Every row gives one point. Each copy is the shape, with its points in the same order, turned, moved and blurred by noise. Is it also mirrored, or only turned?
In the rows, zero is written as 128.

Shape (6 x 3)
125,108,167
140,102,172
146,101,130
94,109,160
132,116,121
138,161,84
Copy 1 (6 x 3)
144,102,171
153,112,183
151,142,152
139,83,147
134,137,139
88,167,122
Copy 1 is: only turned
Copy 2 (6 x 3)
169,119,142
180,119,127
142,117,107
153,104,161
124,121,122
75,153,128
Copy 2 is: only turned
Copy 3 (6 x 3)
118,145,169
106,135,175
107,115,136
128,166,153
129,120,128
171,92,101
Copy 3 is: only turned
Copy 4 (6 x 3)
139,173,154
146,171,171
162,136,151
135,183,125
147,129,135
118,83,116
Copy 4 is: mirrored

Shape (11 x 6)
104,145,115,121,123,125
159,139,147,136,205,127
167,142,100,143,120,152
152,106,85,140,125,100
144,124,90,167,115,145
124,173,160,131,116,116
102,158,106,83,122,84
107,136,146,97,114,138
116,112,120,132,121,166
90,138,153,103,168,160
150,123,131,81,146,80
Copy 1 (11 x 6)
134,119,119,122,138,104
60,153,89,92,175,141
84,106,134,96,109,133
118,114,87,123,102,160
87,119,122,126,94,123
115,108,149,134,177,114
167,94,98,106,163,113
146,138,149,104,152,108
112,156,141,112,113,101
113,176,122,96,171,78
143,124,97,86,169,165
Copy 1 is: mirrored
Copy 2 (11 x 6)
89,120,117,107,122,118
170,123,65,136,142,132
153,111,146,111,106,121
137,137,155,118,152,88
141,94,156,101,132,106
93,105,109,154,98,131
70,169,112,123,113,96
81,139,124,117,119,158
114,108,139,89,137,153
99,127,74,93,133,172
116,185,110,147,137,118
Copy 2 is: only turned
Copy 3 (11 x 6)
116,134,131,119,130,100
180,113,202,123,101,114
152,146,131,105,136,158
146,148,111,83,82,126
153,123,108,83,133,143
152,136,130,161,143,95
99,176,134,133,112,78
99,119,126,160,125,113
120,95,121,108,125,134
107,94,176,144,128,105
130,170,154,146,65,105
Copy 3 is: only turned
